Each wall is flat, endless, passes through zero and stands at right angles to its row. A trip goes straight from one point to another. List the walls that it crosses, first one first.
In the rows, 128 means zero.

Walls:
(1): [166 140  65]
(2): [216 208 135]
(3): [111  80 145]
Trips:
[136 149 156] to [137 135  99] -> 1
[142 209 181] to [ 72 163  98] -> 2, 1
[159 165 116] to [138 106 120] -> 3, 2
[185  60 130] to [ 92  44 144] -> 1
[128 175 156] to [159  70 125] -> 3, 1, 2
[158 150 105] to [ 68  64 112] -> 2, 3, 1
[186 114 136] to [ 86 179 160] -> 1

Walls:
(1): [ 98 200 177 182 160 212]
(2): [108 192 113  94 185 144]
(3): [135 115 192  98  96 106]
Trips:
[139 153 160 180 135  81] to [132 137 154 137 123 144] -> none
[ 90 201 161  88 124 166] to [120 134 148 125 215 145] -> 3
[175 173  63  79 137 160] to [154  98 133 158 107  81] -> 2, 3
[ 96 119  94  38 152 129] to [ 83 207  93  81  82 130] -> 1
[165 152 234 119 152 164] to [ 20 158  75  59  89 104] -> 1, 3
[104 105 162  91  98 142] to [114  86  68 145 149 111] -> 3

Walls:
(1): [178 158 147 146 169 138 178 174]
(2): [204  65 107 162  78 152 112 116]
(3): [143  22 183 188 104 139 155 179]
(4): [192  90 101 127 141 153 103 145]
(5): [104 177 127 117 173  85 177 118]
Trips:
[ 89 183 120 162  28 173 127  91] to [121 187 128 126 108 187 134 170] -> 2, 1
[194 171  85  78 184 127  86 154] to [ 88 157 175  92 149 128  88 177] -> 4
[ 99 171  99 149 172  76  80 121] to [ 76 172  54 139 147 111 152 138] -> none
[158 164  54 102 101 141 157 138] to [ 96  80 169  75  96 175 211 168] -> 3, 4, 5, 2
[155 121  84 183  77 197 167 136] to [ 86 173 168 122  84 124 131 129] -> 4, 1, 2, 3, 5
[142 136 114  68  96 178  86 162] to [171 159 159 172  97 133 152 186] -> 1, 3

Walls:
(1): [132  91 144 196 121 179 140  81 133 145 151]
(2): [ 54 136 139 187 112  76  73 138 112 192 114]
(3): [112 123 105 152 121 195 137  87 131  93 167]
Trips:
[179 144  78 130 191 178 113  82  93 114 134] to [ 42  89 129  85  94  67 163 171 128 160 169] -> 1, 2, 3
[ 52 206 114 109 104 100  87 182 183 185 167] to [ 52 145  73  68 149 133 117 155 167  77 120] -> 3, 2
[164 101 144 106 116  92 149  66 136 154 136] to [125 115 131 158 165  78 196 151 114  83 110] -> 1
[151 129  96 157 167 131 137 128 148  20 128] to [195 146  65 119  83  74 109 107 115  69 125] -> 3

Walls:
(1): [ 45  99 117  75  88  98 104  97  98 114  99 117 151 102]
(2): [ 72 117  95 117  72 137  69  53 160  93 124 146 139  89]
(3): [100 106 174 124 173 154 133 103  91 111  75 129 139 115]
(4): [129 148  71 134 121  58 116 131 154 138 111 164 177 147]
(5): [158 180 181 143 156 102 137  99 136 148 161 161 154 201]
(6): [ 81  83  93  88 120 161  97 124  74 139 106 125 120  40]
Trips:
[188 101 177 130 134 132 139 167  95 110  66 216 111  95] to [110 110  64  96 144 105  99  83 130 100 106 163 150 101] -> 4, 1, 2
[115 112 156 142 144 107  41 158 105 123 153  99 162  92] to [124 150  45 109 102 113 247 161 152 154 134  96 137  41] -> 4, 3, 2
[153 107  98 133 135 141 141 160 167   7  76 110 128 152] to [106  74  35 175  94 200  93 109 125 123 147 189 157  95] -> 6, 1, 3
[ 83 155 120 106 106 130 195 124  97 138 111 169 157 142] to [115 152  68 104 115  98 133 122 172 161 227 118 151  69] -> 2, 3, 5
[108  57 117 142 104 111 105 177 143 102 166 148 177 140] to [ 91 104  60  98 110 116 159  89 156  55 132 111  87 150] -> none
[ 58 142 105  92  92  89 123 150 104 104 111 107 118  75] to [122 136 109  44 185 183 108 125 105  67 212 144 188 142] -> 4, 5

Walls:
(1): [137 108 140 156  72 173 158 161 161 110 142  91 100 175  98 100 134 140
 144 140]
(2): [117  77 177   7 168 129  98 168 132  60 170 108  94 148  85 139 117 134
  35  69]
(3): [138 156 105 100 136 136 140  68 166 111 134  57 107 168 185 107  96 128
  89 136]
(4): [111  94 184 179  74 170 125 125 108  94 200 153 207 166 122 175 163 115
 162 118]
Trips:
[109 110 128 161 130  98 102  89 101 122 164 187 104 139 206 133 113 147
 165 135] to [122  86 143 107 129 158  50 142 184 169 113 174  48 170 140  50  89 150
 110  67] -> 3, 4, 2, 1
[213 195 242 138 135 133 155 109  87 156 152 142  79  66  65  71 163 151
 137 140] to [123 121  92  60 123 173  86 111  79  59 134 156 106 139 121 114 108 106
 132 100] -> 2, 1, 3
[125 100 163 176 163  76  97 139 116 175 160 112  92 234 126 179 106 156
 114 136] to [ 68  74  75  42 149 121 168 112 131 130 168 125 124 160  96 144 133 108
 181 153] -> none
[123 195 116 111  78 137  44  36 164 128  77 121 132 116 190 139 165 149
  38 163] to [150  43 128 148  94 124 127 139 114  99 154  91 119 152 124 124 237 191
 154 131] -> 4, 1, 2, 3
[ 99 164 121 115  75  69 127 164 143 100 167 170 150 150 164 149 137  68
 128 202] to [ 87 163 159 161 125 106 125 105 177 177 112  79 167 129 119 114  91  95
 115 175] -> 3, 4, 1

Walls:
(1): [ 95 103 135 162 139 141  96 144 218  99 153 178 200  98  73  96 137  99
  87  85 178  79 132 169 104  62 156  74 140 172 169 112]
(2): [106  83 164 158 138 161 132 113 120 130  54 156  92  24 152  88 112  88
 161 110 142 147 163 138 146 136 110 158  94 153 195  53]
(3): [125 163  84 116 142 119 181 166 136 159 172 145 168 117  86  97 137 143
 176 111 106 206  65  85  99 127 148  35 218  75 155 149]
(4): [ 97 178 105 156 165 123 165 133  35 182  67 188  87 140 140 102 184 142
 120 169 152 113 137 196  56 139  79 137 178 170  96  82]
(5): [150 125 118  98 117 224 178  90 153 130 131  80 171 208 164 132 126 132
  93 144 130 172 133 119 144 172 140 113  96 168 174 131]
Trips:
[167 154  59  97 132 139  79 108 178 162 114  86 106 196 118 146 116 159
  73  87 123 170 131 154 106  85 141 153  95 109 122 132] to [114 158  85 171 167 108 206 138 121 160  85 111 189 136  87 177 121 100
 129 125 175  84 126 101 148 118 102 127  84  69 123 119] -> 3, 4, 1, 5
[105 109 188 185 180 125  93 117  93 117 110 101 104  99 141 166 144  87
 126 139 158 136 127 128 119 126 150 112 192 164 188  49] to [161 103 126 166  42  36 166  68  64 106 156 172 110 116 139 122 157 136
 149  73 148 115 119 185 135 131  46 155  95 155 146 116] -> 1
[ 51 156  86 110  85 141 115  68 186 185 157 165 103  86 126 137 111 166
 180 135 138 119 195 140 118 123  76  80 119 141  66 160] to [ 86 119 180 185 119 174 153  90  72 120  84  96 148 164 182 127  43 139
 131 160 121 202 166  79 149 181  90 116 120 249 150 126] -> 2, 3, 1, 5
[160 127 138 152 202 124 104 166 151  89 135  88 103 150  94 155  40 147
 129 131  74 132  47 108  82 115 117  57 124  97 122  94] to [ 68 133 184 155 115 147 117  70 183 164 152 121 116 161 128  93 125 129
 149  97 122 109 108 212  93 185  67 154 112 206 175  69] -> 5, 2, 4, 3
[176 186 125 101 140 150 132 101 101 113 158 174 109  91 152 120  92 126
 114 160 168 111 120 125  53 113 158  72 141 103 115 105] to [133 130 198  83 160  84 127  79 117 109 195 119 185 109 149  60 178 117
 137 139 109 156 113  68  82  60 148 163 168 151 108 156] -> 4
[ 90 136  29 136 158 123 124 149 141 170  96  99  76 156  94 129 131 166
 156 151 116 115 213 172 189 118  67 152 143 128  82 115] to [154 166  69 112  91 102 152 239 108 103 136 128  84 148 134 144 127 194
 207 116  97  79 141 166 163 138 121 160 108 138 132 158] -> none
[126 152  66 123 142 122 117 151 179 138 113 129 195  83 114  93 162 168
  74 101 207 187 124  98 122 124 147 125 109  56 163  94] to [186 199 155 113 137 130  57 109 155 165 130  99 179 170 108  96 152  88
 148 118 114 119 178 111 138 156 130  96 165 142 148  72] -> 2

Walls:
(1): [149 144 134 142  61 170 153 114 102 134 137 151 136 123 134  99 107  80
 155 123 169 155 165 106  87 153  93 139 141 132  83 138  95 147 120 183
 116  99 158 143 124 160 143 118  97 103 144 187]
(2): [192 108 120 184 124 124 103 106 101  44 137 189 121 142 129 117 145 115
 101 110 127 143  95 147 100  93 165 114  98 183 165  79 186 136 150 171
 116 174 140 119 110 130 187 122 140  59  95 115]
(3): [100 187 170 135 123 108 124 155 125 149 104 128 111 143 109 185 167  88
 116 140  88  80 172  63 152 135 131 106 140 134 108 114 105  88 102 161
 115 154 126 107 167 158 128 118 113 142  84 118]
(4): [103 118  72 137 163 125 144 134 118 138  79 103 161 146 149 136 140 132
 138 160 161 116  80 150 100 107 154 101 104 107 116 155  92 106  99 109
 139 123 109 178 161 154 135 136 146 172 108  98]
(5): [137 139 147 177 140  97 144 117  86 160 173 151 136 163 122 115 132 138
  66 142  89 125 162 125  85 153 131  94 154 131 117 113 146 128 118 104
 147 117 135 163 128 114 101 171 153  78 157 148]
(6): [161  82  76  86  84 136 158  90 114 116 146 134  80 161 145 173 163 127
 111 113 130 110  91 147 112 111 122 138 172 112 193 101 156 125 129 141
 159 120 132  91 121 133 135 151  75 117  98 119]
Trips:
[151 117  97 112 124 125 106 130 132 166 110 131 130 115 117  79 171 125
 140 158 172 160  93 125 166  83 140 103 111 141 103 143 127 109 139 174
 164 125 133  90 139 132 118 136 140  83 102 156] to [135 181 128 129  82 131 109 133  88 100 107  79 117 131 133 101  84  77
 146 108 122 197 143  91 152  95 102 104  91 106  92 110 143 131 173 159
 136  98 134 103 135 132 134 130 165 116 110 161] -> 6, 4, 3
[134  71 124  73 122 137 132 133 116  93 142  95 174 152 128 107 150 169
 128 162 147 134 177 115 124 143 123 159 134 115 117 164 117  94 126 148
 103 114 139 110 146 138 103 105 161 120 124 160] to [207 111 124 133 177  85 126  87 176 125 160 115 169 134  96  99 137  92
 120  93  97 107 189 162 113  94 115  95 129 159 115 146 187  99  77 177
  45 113 154 151 125 131 148 127 147 128 176 152] -> 4, 5, 2
[104 156 132 105 129 147 164 151 170 100 151 117 132 140 113 162 130 194
 144 149 133 119  93 126 134 108 161  98  78 143 132 137 119 152 167  81
 137 120 162 101  85 165 143 159 154 113 122 176] to [ 66 116 125 139 142 142 118 138 121 122  84 146 162 120 161  97 123  94
 126  99 117 107  97 114  89 103 144 138  96 108 125 141 135 126 160 143
  85  89 132 149 187 126 178 121 123 167 146 200] -> 2, 1
[102 122 128 141 127 132 138 176 124 141 152  84 138 128 129  77 123 145
  90 136 114 145 106 139 117 106 150  80 146 100  88 136 167  93 103  66
 121 106  85 156 141 122 111 116 205  97 118 161] to [115 132 119  97 107 137 156 152  85 144 145 130 103 114 106  82 136 116
 131 118 107 115 126 107  81 125 142 167 143 141 145 154 145 128 135 145
 129  90 127 121 170 123 105 133 138  78 132 104] -> 1, 4, 6
[125 143 119 172 145 114  99 123 156 130 175 119 131 137 195 130  87 151
 143 142 129 119 100  78 168 133 169  65 167 111 152 137  94 156  72 125
 103 122 126 109  79 141 122 119  94 132 124  86] to [148 115 131 103 111 175 133 163 131 141  94 136 135 110 138 108 118 102
  54 143 127 113  93  76 139 164 120 147 146 138 169 112 111  97 150 145
 171 127 165 149 130 120 137 122  72 143 148 106] -> 6, 4, 1
[ 96 135 152 128 154 125 101 179 111 104 109 127 148 167 107 147  99 150
 164  86  90 163 153 101 159  78 180  82 119 163 145 132 193 142   7 148
  91 150 109 127 145  96 108 118 157 115 117 184] to [173 120 120 120 150 106 123 152 146 126 108 138 115 120 141 124 123 144
 120 172 156  89 126 115 190 180 130 117 114 145 153 132 118 100  99 148
  73 118 135 228 142  88 105 112  89 124 130  94] -> 4, 5, 2
